Every row gives one point. Each copy is the shape, with its points in the same order, stretched, turned, moved and blurred by noise. Say if it was mirrored as well.

Shape (7 x 3):
[[-32 -28 -29]
 [ 11  -7  34]
 [ 49 -11  -2]
 [-59   4 -22]
 [ 60   7   2]
 [-47 -11   7]
 [-36  11 -29]]
Copy 1 (7 x 3):
[[-10 -35 -36]
 [ 21  -3  26]
 [ 35  28 -18]
 [-47 -33  -6]
 [ 34  39  -5]
 [-27 -44   4]
 [-37  -7 -27]]
Copy 1 is: only turned
Copy 2 (7 x 3):
[[  6 -47 -24]
 [ 34  18  38]
 [ 58  23  -1]
 [-32 -29  -8]
 [ 55  42  -8]
 [-16 -29  21]
 [-13 -17 -23]]
Copy 2 is: only turned

Shape (7 x 3):
[[ -7  29  14]
 [ 48  -8  10]
 [-13   9   8]
 [-16  14  -3]
 [ 54  -8 -15]
 [-29   4  32]
 [-13   2 -19]]
Copy 1 (7 x 3):
[[-51  -6  -1]
 [  5 -60  -7]
 [-27   6   8]
 [-27  11  -1]
 [ 20 -54 -25]
 [-36  15  30]
 [ -9  10  -9]]
Copy 1 is: mirrored
Copy 2 (7 x 3):
[[-24   4   1]
 [ 33   2  32]
 [-14 -17  -4]
 [-17 -17 -14]
 [ 51   9  12]
 [-31 -34  13]
 [  1 -23 -20]]
Copy 2 is: only turned
Copy 3 (7 x 3):
[[-19  31 -18]
 [ 41  17   4]
 [-20  11 -11]
 [-19   7 -20]
 [ 55   1 -13]
 [-41  21   8]
 [ -9 -14 -24]]
Copy 3 is: only turned

Shape (8 x 4):
[[ 19  -8 -15 -31]
 [-17  -6  11  56]
 [  6 -24  13  25]
 [ 31  31  28 -32]
 [-22 -23   7  15]
 [  3  10  -9  12]
 [-31 -27 -14   9]
 [ 16  12  23 -43]]
Copy 1 (8 x 4):
[[ -6  -5 -15 -18]
 [ 16  16  13  51]
 [ 25   9  13  18]
 [-29  25  17 -28]
 [  7 -14   9  30]
 [ -7  13  -9  18]
 [  2 -29  -6  33]
 [-26   0  14 -28]]
Copy 1 is: only turned
Copy 2 (8 x 4):
[[ 47 -24 -20  14]
 [-34  15  15  -1]
 [ -2 -14  28   8]
 [ 60  -5   1 -43]
 [-19 -18   1   5]
 [ 11   8 -15   4]
 [-25 -27 -22  23]
 [ 48 -36  -9 -39]]
Copy 2 is: only turned

Shape (9 x 4):
[[  4   8  10 -34]
 [-18 -12  18  17]
 [-11  -9 -17 -60]
 [ -2 -17   4  17]
 [  5 -10  -3  -6]
 [  2  15 -14  16]
 [  1  -6  -9  10]
 [  2  -9 -13  16]
 [ -9  12  -7   6]]
Copy 1 (9 x 4):
[[ -4  22  16  19]
 [ 15 -18   6 -19]
 [-44  17   5  21]
 [ 15 -23  -9  -6]
 [  3  -7  -6  10]
 [ 20   3 -29 -12]
 [ 10 -11 -22  -4]
 [ 11 -17 -28  -6]
 [ 10   3 -16 -17]]
Copy 1 is: mirrored
Copy 2 (9 x 4):
[[ 14   0  21 -26]
 [-10  -7  10  37]
 [-16  16  26 -52]
 [-10 -12  -9  27]
 [ -3  -7  -4  -1]
 [ 13  18 -15  21]
 [ -2   2 -12  16]
 [ -5   3 -19  20]
 [  5  19   0  17]]
Copy 2 is: only turned
Copy 3 (9 x 4):
[[ -4   5   8 -44]
 [ -8 -37   8   8]
 [-18   6 -25 -59]
 [  9 -22  -8   8]
 [ 13  -8 -16 -15]
 [  3  11  -1  15]
 [  8  -6 -11   3]
 [ 14  -7 -15  10]
 [ -1   4  -2   2]]
Copy 3 is: only turned
